Each row of a before or after table is a point. One or more steps were done to the points. Then noise was added and the rows were shuffled. The steps act on columns, c1 being the first. Write out the steps. A step turns or swaps two columns, mirrors them in a line or flattens them onto one, adds a multiple of one to another, or multiplies or shifts one. Angles are multiples of 10 degrees, from the lower column toward the higher: turns from -170 to 170, lines from 10 to 170 but not 90. Use the fewest steps. Two steps may share a column if one is a turn and the other turns, adds or multiplies; they go together, in the order done. Otherwise the lowest column goes first.
In the rows, 128 means zero.

Before:
[[ 93 149]
 [135 125]
 [152 117]
 [ 95 184]
 [135 173]
 [121 145]
 [175 123]
 [145 116]]
After, 8 rows:
[[174 119]
 [124 155]
 [152 112]
 [145 108]
 [137 199]
 [ 95 217]
 [135 126]
 [ 94 163]]
Steps: multiply c2 by 1.6

Before:
[[132 119 112 103 123 164]
 [162 142 133 130 105 152]
 [128 147  73 129 111 153]
 [125 136  92 140 123 131]
 [157  75 199  98 139  53]
 [131 126 147  94 148 135]
 [123 150 113  80 136 126]
 [ 91 135 107 141 107 155]
 [108 136 116 137  81 171]
 [145 169 135  69 101 130]
 [156  76 177 107 152 102]
 [173  80 187 151 149  49]
 [166 123 204 121 181  96]
 [189  65 161 126 150  91]]
After, 14 rows:
[[138 127 148  96 136 137]
 [125 137  93 142 127 131]
 [119 145  74 130 122 155]
 [157  76 178 106 146 103]
 [145 142 131 129 140 150]
 [186  65 161 128 159  93]
 [170  82 187 151 155  49]
 [ 92 136 116 138 107 171]
 [ 91 133 105 143 107 155]
 [129 169 134  70 128 130]
 [128 148 112  82 126 126]
 [154  75 198  97 142  52]
 [177 124 205 123 156  96]
 [131 120 113 101 128 162]]
Steps: flatten c1 and c5 onto the line at 30 degrees

Before, 8 rows:
[[158 120  92 111 123 139 168 129 177 180 120]
 [199 161 169  98 151  86 118 119  94  94 131]
 [128 109 109 165 126 148 151 126 190 104  73]
 [170 186 141  99 155 112  74  90 115 130 124]
 [100  79 153 156 108 154 156 103 169 152  73]
 [152 113 109 127  83 129 143 121 147 155  56]
 [157 163 135  96  89  84 111 105 129 118 145]
 [143 136 127  64 165 104  65 132 117 107 122]]
After:
[[157 124  93 112 123 138 168 128 177 179 115]
 [170 151 142  99 155 111  74  89 114 129 120]
 [143 133 127  63 166 104  64 131 117 108 117]
 [152 122 108 128  84 128 144 121 147 154  12]
 [156 142 135  96  89  84 110 104 130 118 156]
 [ 99 107 154 155 108 152 157 102 168 153  40]
 [198 139 168  99 151  85 117 119  93  94 132]
 [127 121 109 164 126 149 150 126 190 105  39]]
Steps: multiply c2 by 0.4; multiply c11 by 1.6

Before (12 x 18):
[[100 150 140 148  90 113 143 184 172 147 151 150 118 115 147  94  70  81]
 [141 133 177  98 139 171 122 167 118  82 100 106 130 132 150 137  62 124]
 [136 124 157 178  98 113 118  99 111  75 139  96 109 159 161 146 103  79]
 [136 161 143 126  82 116 122 113 183  59 133 110 135 139  88  65 148 105]
 [138 123  91 170 112 141 139 172 117 104 160 115 156 107 114 166 156 109]
 [101 102  99 140 125 149  68 110 128 132  79  86 115 181  69  84 126 140]
 [109 168  87  97 127 128 173  94 183 135  59 154 119 179 146  86 165 129]
 [160 180 150 125 100 124 100 112 102  73  74 158 150 121 171  76 133  89]
 [ 93  75 146 133  82 129 123 177 120 112 125  55  90 186 170 111  69  84]
 [ 87 174 149 100 143  88 113 173 122  74 160 127  87 136 159 162 153 110]
 [136 149 113  84  81 155 114 103 191  74 163 135 189 130 109  76 104 136]
 [121 102 113 180  86  95 141 149 128 117 122  65 104 160 164 118  82 138]]
After, 12 rows:
[[136 123 156 181  95 114 116 103 115  75 104 133 162 157 162 146 137  78]
 [138 161 148 125  82 116 125 115 182  57 150 142 137 139  90  64 134 106]
 [121 102 112 178  88  94 138 147 128 114  81 150 192 161 166 114 120 140]
 [100 100  98 141 126 150  69 110 130 134 124 146 167 182  68  86  77 138]
 [140 124  94 168 112 144 139 171 116 104 157 159 119 108 111 166 159 109]
 [135 150 115  83  82 155 116 105 191  71 105 167  85 131 108  77 163 136]
 [140 134 179 100 141 172 124 166 116  78  62 142 143 132 149 138 101 123]
 [ 90  74 146 137  83 133 122 178 118 107  70 146 211 186 165 110 124  87]
 [160 185 149 126 100 125 100 115 103  72 130 124  92 122 173  79  74  90]
 [ 97 150 139 145  91 114 141 184 170 150  71 104 120 117 145  96 151  79]
 [110 170  88 100 128 129 175  96 185 134 167 109 118 180 145  88  60 130]
 [ 87 176 151 105 145  88 115 175 121  75 154  96 153 134 158 163 161 114]]
Steps: swap c11 and c17; turn c12 and c13 by -130 degrees

Before (13 x 32):
[[118  88 137  97 127  86 101 108  98 137 103  94 144 120 124  74 108 103
   63 118  89 150 133 161 168  78  91 136  86 145 182 126]
 [104 177  87  89 145  95  85 103  90 138 148 155 141 171 179 158  77 126
   72 133 133  51 130 132 170  82 125 113 156 142 172 111]
 [151  93 157  96 155  93 124 134 160 171 170  74 120  99 192  82 101  88
   71  89 115  76 141  85 111  91 138 143 152 130 125 112]
 [124 136 138  96  75 149 109 120 172 116 174 126 108 153 140 152 119 143
   62 135  98 130 177 169 177 161 120 140 122 126 157 153]
 [147  98 143 184 153 149 108  93 148 133 184 165 108 131 189 105 127 100
  127  96 144 102 172  95 119  77  80  89 175 147 186  84]
 [129 111  83  90 159 121 149  96  89 182 107 118 140  93 127  88 134  88
  137 124  83  97 168 163 116  97 125  64 106 161 102 140]
 [143  85 118 104 111 130 157 133 152 113 112 124 193  93 103  69 106 163
  148 179 122 148  89  81 103 161  97 127 116 121 159  96]
 [151 176 110 100  88 117  95 148 110 159 153  87 103 134 128 111 146  95
  138 151  89  60 144 119 100 120  85 143  88 139 126 103]
 [178 150 168 143 107 104 131 120 155  81  91 133 143  89 172 118 162 120
  152 126  76 120 142 174 119 180 134  87 164  80 101 119]
 [120 183 162 180 168 100  83 142 141 137 129  74 105  97 111 116  73 172
   92 185 123  85 125 135 144  82 173  96 187  84 142  83]
 [160  93 126 160 101  85  82 113 137 160 177 141 181 149 141 125 122  74
  132 115  80 110 170  82 101 156 180  72 161 105 153 117]
 [102  96 121 148  94  63 159  98 165 130 155 140 181 148 188 159 132 116
  141 144 142  52 176  81 188 161 126 107 144  84 176 161]
 [113  93 106 125 162  99  75  66  76 119 186 159 199 183 125 149 130 133
   93 163 161 120 122 117 103 179 135 161 105 140  92 124]]
After, 13 rows:
[[102  95 121 149  94  64 159  98 166 130 155 140  70 147 188 161 132 115
  140 143 143  51 172  82 188 161 126 107 143  83 175 161]
 [113  93 107 125 161 100  75  67  75 119 186 158 123 182 127 148 129 133
   93 163 162 120 198 117 103 178 135 160 104 138  92 125]
 [125 135 136  97  75 149 107 119 171 116 173 126  82 154 138 151 118 143
   60 137  98 131  97 169 179 161 120 138 123 125 156 153]
 [147  98 143 187 154 149 109  93 148 132 184 165  87 132 189 104 126 100
  127  94 142 102 100  95 119  75  80  89 175 146 186  83]
 [160  93 125 160 101  84  82 114 137 161 176 140  76 148 139 125 123  76
  132 115  78 110 173  82 100 157 179  73 161 105 153 116]
 [103 178  86  90 144  95  84 104  92 138 148 156 124 171 178 159  79 127
   73 134 133  51 141 132 169  81 124 113 157 141 171 112]
 [179 149 169 143 109 105 131 120 157  81  90 131 112  90 171 118 163 120
  152 126  76 121 141 173 117 181 134  88 164  81  99 120]
 [150 175 110 100  87 116  96 148 109 157 152  87 118 135 127 112 147  94
  139 150  90  59 102 119 100 119  83 142  88 140 127 103]
 [151  93 157  96 156  93 124 133 162 170 172  75 117  98 192  83 101  89
   71  90 116  74 116  85 111  91 137 145 152 131 125 113]
 [117  86 137  97 129  87 100 109  98 137 102  93 122 119 125  73 109 102
   66 119  90 151 143 162 167  79  91 135  87 144 181 125]
 [142  84 119 103 113 129 156 132 151 112 113 122 156  94 104  70 107 161
  148 178 122 148 199  82 102 161  98 127 116 121 160  96]
 [120 182 161 180 169 100  83 142 142 137 129  74 134  98 114 115  74 171
   91 186 123  86 105 134 146  83 173  96 187  86 142  83]
 [129 112  84  90 159 121 149  97  88 180 106 118  87  95 127  89 135  89
  136 124  82  96 131 163 117  97 124  64 107 161 101 140]]
Steps: turn c13 and c23 by 100 degrees

Before, 12 rows:
[[127  53 175 124 144 152 130 114 115 108 126 105  91  97  68 147  82 154
   88 141  81 104 121 145 140 125  97 134 130 177  90  84  94 102  95 134
  144 176 143 116 168  89 102 183 143 129 139  97  83 117  78 139  98 119
  126 194 118  96  83 115 102 104 129  28]
 [160 153 110 102  77  78 167 142 111 170  77 118  74 144 131 116 106 116
  113  69  79 179  91 159  79 109 125 203 154 128 115 134 141 138 194 133
   77 115 123  67 147 156 168 125 181  98 166 126 125 178 152  98 110 129
  115 128 164 185  80 159 173  75  98 160]
 [187 155  87 144  77  70 140 137 131 179  56 143  52 205 190  94 109 175
  116  58 101 151 156 117  83 116  98 166 199 114 103 141 174 139 125 112
  106 110 145  47  59 174 124 108 141 125 163 175 154 226 105 113 138 152
   81 101 160 171  54 143 164 128 124 143]
 [ 65  87 112 156 167 122 105 161 161 104 121 106 112 158 109 104 150 133
  156 124 113 140 128 109 156 164 152 137 173 131  94  98 106  52  90  86
  129  98 116 149 126 114  98 155 118 136 130 118 153 138 105 159 159  67
  171 157 125 178  84 142  88 161 151  72]
 [145 119 166  98 145 112 110 112 128  97 136 137 121 106  86 150 133 130
   75 129 115  62 144 136 168 142 104 130 139 186  93  56 143 147  93 169
  138 168 156 112 161 112 128 169 137  88 156  96  86 115  66  99 124 123
  169 157 138 144 148 137  97 123 127  68]
 [107 127  92 120 125 117 102 144 127 109 118 132 107 154 148 104 136 187
  107 125 127 155 122 119 157 138 163 188 135  92 113 160  82  90 125  58
  157 159 151  77 143 117 115 128  64 131 117  94 202 167 107 223 148  66
  150 101 128 183 128 164 115 157 113 104]
 [124 105 119 133 144 168  96 165 161 137 103  92 118 117  91 142 182 140
  127 164 145 102 143 122 152 157 117 126 109 145 130 123  62  97  86  86
  163  93 160 158 104 114  70 147  95 156 133 110 151 120  67 153 150  63
  162 140 116 123 114 109  89 151 152  48]
 [126  82 131 137 160 130  84 137 116  60 124  96 124 112  89 138 157 153
  118  89 122 114 111 145 149 125  80 157 126 156 111 123 110  95  65 101
  149 140 107 133 128 102  83 142  88 140 127  96 130  93  54 134 153 106
  177 162 128 151 134  86  94 172 176  88]
 [157 105 186  93 115 141 128 102  99  81 116 117 135 130 111 166 112 128
   77 131 122  44 112 137 106 158 104 167 138 195 102  96 123 114  97 143
  113 175 113 143 181 158  92 204 153  94 113  94 104 101  92 124  85 117
  114 172 118 133 112 137 108 133 118  90]
 [102 112 114 158 130 159  60 163 116 112  92 172 145 160 155  73 135 161
  145 103 177 161 131 137 169 172  98 179 145  96 124 120  50 103 118  94
  139 135 114 135 124 120 119 114 117 137 133 133 135 142 145 167 166 120
  174 133 118 194 158 136 111 173 124 107]
 [138 181 103 123  84  94 180 124 148 160  42 139  85 194 145 100  84 176
  133  64  79 147 144 107  78 105  97 184 161 108 117 160 168 153 120 122
   90 148 134  54 142 162 172 120 212  98 196 172 169 144 115 104 126 134
   80 107 180 162  90 154 196  81 129 153]
 [ 74 122 101  87 101 159  62 115 127 123 119 113 114 178 133  87 107 177
  155 127 147 155 130 113 158 150 150 170 125 113  91 138  91  68 136  96
  152 115 134 102  77 123 138 103  98 144 104 114 163 150 124 148 170  80
  138  79 111 171 119 121  98 162 146 134]]
After, 12 rows:
[[183 106 119 134 145 169  95 164 161  70 102  91 117 117  92 142 181 141
  140 164 137 102 145 122 152 157 117 125 108 145 130 123  62  97  86  85
  162  93 161 158 114 115 137 147  95 156 133 111 150 119  68 153 140  62
  163 140 116 123 113 109  89 152 152  48]
 [186  81 131 137 160 131  85 138 116  83 123  95 125 111  89 137 157 154
  137  89 116 115 110 144 148 126  81 155 125 156 112 124 111  96  65 100
  149 140 106 132 139 101  59 142  87 141 126  96 130  94  55 134 137 106
  178 162 128 151 134  86  95 172 175  88]
 [125  87 112 156 166 121 105 161 161  97 120 106 112 158 109 104 151 133
  155 123 105 141 128 109 156 164 152 136 174 130  95  98 107  53  90  86
  129  98 115 149 135 114 104 154 119 137 130 118 153 138 105 159 160  68
  171 158 126 178  84 142  90 160 151  71]
 [217 105 186  94 116 141 129 102  98  92 116 117 135 130 111 166 112 130
   85 130 128  44 111 137 107 158 104 167 137 194 103  96 125 114  97 143
  113 176 113 143 192 158  82 204 154  95 114  93 103 100  92 124  78 116
  113 172 117 134 111 138 109 133 118  89]
 [135 121 100  86 102 159  63 115 127 138 119 113 114 178 133  88 107 178
  160 128 139 155 131 114 158 150 149 170 125 114  90 138  90  68 136  94
  151 115 134 101  87 123 123 103  98 144 104 114 163 150 124 148 167  79
  138  78 111 171 118 120  98 164 145 135]
 [220 153 110 102  77  78 168 142 113 168  77 118  73 143 130 115 108 116
  112  70  93 178  91 160  80 109 126 202 153 128 115 134 142 136 194 133
   77 114 123  65 156 156 169 124 181  98 165 126 124 177 152  96 109 128
  116 127 164 185  82 159 173  74  96 160]
 [161 112 114 158 131 159  60 163 116 119  92 172 145 160 156  73 135 163
  154 103 166 161 130 137 169 173  99 179 146  96 124 119  49 104 117  93
  138 134 116 135 133 120 112 113 117 137 132 132 135 142 145 169 159 120
  175 134 118 194 158 136 112 173 125 106]
 [205 121 166  98 145 112 111 112 129 128 135 137 120 107  85 150 132 131
  104 128 102  62 144 137 166 142 105 130 139 186  93  57 143 146  94 168
  137 167 156 112 171 111  97 170 138  88 155  95  85 114  67  98 100 124
  170 159 139 144 149 137  98 121 126  68]
 [249 156  86 143  77  70 140 136 131 123  57 143  53 204 189  93 109 176
  128  57 114 152 155 116  83 114  98 166 199 114 103 142 173 140 126 112
  106 109 144  47  68 174 179 107 140 125 162 176 153 227 106 113 129 154
   81 101 160 172  54 143 163 127 124 143]
 [187  52 177 122 144 153 130 115 115 103 126 106  91  97  68 146  83 153
   97 141  77 105 121 144 141 124  96 134 129 177  89  84  93 101  95 134
  144 176 144 115 178  89 108 182 143 129 138  98  83 117  78 138  92 120
  126 194 119  95  83 117 102 105 130  27]
 [167 127  93 120 125 117 103 145 127 114 118 133 107 154 148 104 137 188
  128 125 118 155 122 120 158 139 163 188 135  92 113 159  81  90 125  58
  157 159 151  77 152 116 109 128  64 130 118  94 201 167 107 223 130  67
  151 101 127 183 128 163 115 157 114 104]
 [200 181 103 122  83  93 180 123 149 172  41 138  85 194 144 100  83 176
  129  64  95 147 144 107  78 104  98 184 162 108 117 160 168 153 120 121
   89 148 134  53 152 162 160 120 212  98 196 173 170 144 114 104 128 133
   79 107 180 161  91 155 196  81 128 152]]
Steps: shift c1 by 60; swap c10 and c43; flatten c19 and c53 onto the line at 50 degrees; add -0.3 times c25 to c21; shift c41 by 10

Before, 10 rows:
[[112 180 147  98 130 166 174 122 120 135 187 158 157 198  79 172 156 145
  123 112 161 114  99 171 156 136 155 139 149 177 136 101 137 195 151 106
  179  65  99 184 115 132 145 116 146  73 127  52 180 107 119 136 140 169
   99 109  91 134 109 137  99 182  92 115]
 [207 145  54  83 189  78  72 174 131 112 143  58 110 125 147  51  78 115
  115 122  88 150 109 117  74 166 129 139 111 107  74 142  84 129  96 128
  122 152 152 123 150 111 137 169 119 136 127 193 109 134 164 140  78 112
  137 181  83 118 168  65 149 197 103  93]
 [128 157 133 130 115 157 142 108 162 168 167 159 143 135  63 158 144 168
  113 123  71  84 125 141 163 124 142 112 145 172 180  90 136 161 158 119
  141 122  97 185  99 153 164 125 134  96 133  77 119 133 117 117 139 160
  122 138 123 130 157 133  89 111 114 140]
 [124 163 160 118 123 199 177 133 158 179 143 179 128 146 111 139 149 147
  104  80 138 118 107 147 166 106 155 112 157 150 131 112 115 145 176 134
  161 118 121 175 107 112 149 135 124 119 185  68 137 110 127  47 157 172
   85 137 114 116 157 150 147  75 116 112]
 [161 121  92 130 219  85  84 121 102 101 100  88  96 126 146 111 114  90
  140 165 108 148 115  92 109 173 160 159  89  72  66 188 174 125 104 131
  119 135 207 117 177  74 114 186 136 136 123 115 120 155 193 167  93  72
  196 140  92 133  75  62 107 209  82  86]
 [115 148 114 137 123 176 173 161 190 136 114 170 132 138 101 125 149 156
  149  94 149  92 135 131 118  98 150 102 118 160 147  82 100 128 177 128
  152 145 161 183  98 126 172 165 159 112 159 109 117  62 117 121 146 141
   94 156 109 142 177 126 144 126 164 140]
 [130 120 120 131 119 114 155 129 162 122 160 108  92 150 138  78 124 155
   97 131 131 148 152 135 114 104  92 135 132 103 135 145 108 110  99 132
  134 100 132 176  96 149 169 116 202 146 192 118 129 108  97 122 130 111
   90 176 113 127 177 152 157  93 160 134]
 [162 159  94  88 221 144  73 126 109  87 103  52 158 130 145 118  90  88
  153 131 107 153 100 129 153 154 151 134 101  99  76 173 140 143  99 201
  114 132 191 163 175  70  89 202 116 101 105 136 125 162 181 202 131 115
  180  79 102  93 103  62  85 190 107 121]
 [176 103 150 129 131 152 184 173 189 144 136 138 109 174 116 149 166  95
  102 129 104 107 161 160 147 124 112 123 136 118 133 107  71 109 158 121
  148 114 158 151 114 107 194 139 139 126 203  79 149 111 107 111 155 148
   95 144 131 120 169 165 137 128 197 121]
 [151 115  83 149 142 130 129 173 166 128 121 122  93 159 169 133 121 153
  114 110 105 113 150 129  94 105 152 127 156 154 144 134  57 128 153 160
  133 133 155 177  63 121 124 132 134 134 204 102 114 134 108 118  72 120
  124 184 128 110 202 110 183 118 181 130]]
After:
[[150 113  83 144 140 126 131 174 168 130 120 123  94 156 169 133 119 154
  115 109 105 113 150 129  90 104 155 125 160 153 144 136  58 126 150 160
  132 135 155 174  21 120 121 139 135 133 209 111 113 132 103 128  74 120
  124 185 128 141 200 107 181 122 178 132]
 [116 150 117 137 114 182 124 165 188 141 112 172 129 139  98 122 149 159
  150  89 147  94 138 128 114  99 149 104 117 160 150  82  97 128 171 124
  152 141 156 181  41 125 176 156 158 112 153 109 115  61 118 122 142 139
   98 157 110 101 174 127 146 124 161 138]
 [159 121  88 133 221  86 130 120 103 102 105  86 101 122 149 112 111  90
  139 165 109 149 120  90 110 173 163 164  93  73  66 189 171 123 102 130
  117 135 208 114 206  74 113 178 138 138 121 116 125 154 193 167  88  74
  201 136  93 102  74  64 107 208  82  85]
 [130 157 134 131 118 153 130 110 160 171 166 163 142 135  65 156 143 169
  111 124  70  80 125 141 167 122 147 110 144 169 180  92 135 160 152 117
  138 121  95 190  63 150 165 125 135  92 133  74 121 135 116 118 137 161
  127 143 122 126 158 134  89 110 113 142]
 [182 107 149 129 133 147 129 170 190 140 136 137 108 177 118 149 166 100
  104 130 105 105 163 156 150 127 115 127 135 121 132 107  74 111 155 123
  146 112 157 151  48 106 194 142 142 130 199  82 145 110 110 110 154 145
   94 145 131 127 171 165 137 127 194 122]
 [161 162  92  89 220 145 133 131 111  87 100  55 160 128 146 118  91  86
  157 129 107 152  98 130 154 151 147 133  98  96  78 177 138 144  98 195
  113 132 194 162 195  73  88 208 116  99 108 134 127 163 184 202 132 114
  178  75 100 133 107  64  83 186 106 121]
 [124 162 159 118 127 199 128 134 158 180 142 179 127 142 110 139 146 147
  103  81 138 121 108 148 167 107 158 113 157 147 130 117 117 142 176 133
  161 121 121 178  76 112 152 140 125 116 186  70 137 112 127  49 157 170
   84 136 111 135 154 152 152  74 114 113]
 [127 120 124 128 120 116 126 129 166 124 163 104  92 153 137  78 125 158
   96 135 131 144 150 136 117 103  95 137 128 107 139 144 109 110  97 129
  134  98 129 179  62 143 171 119 202 148 188 115 133 107  99 122 130 112
   91 174 112 135 180 151 159  91 158 130]
 [111 182 147  98 130 167 128 124 115 137 186 160 160 198  79 170 153 146
  126 117 159 111  99 169 156 136 160 140 149 178 137 106 139 192 152 107
  179  62  97 186 122 131 146 114 144  77 126  54 180 106 117 135 141 173
   98 110  89 128 104 136  99 182  93 120]
 [210 146  53  86 188  75 130 177 132 113 145  54 112 126 146  50  77 115
  118 123  88 149 111 116  77 161 131 139 111 103  71 140  88 133  95 125
  123 150 151 120 145 108 138 169 120 136 124 190 109 132 165 139  74 114
  138 176  84 125 169  63 150 196 104  92]]
Steps: multiply c7 by 0; add -1 times c9 to c41; mirror c44 and c58 in the line at 170 degrees
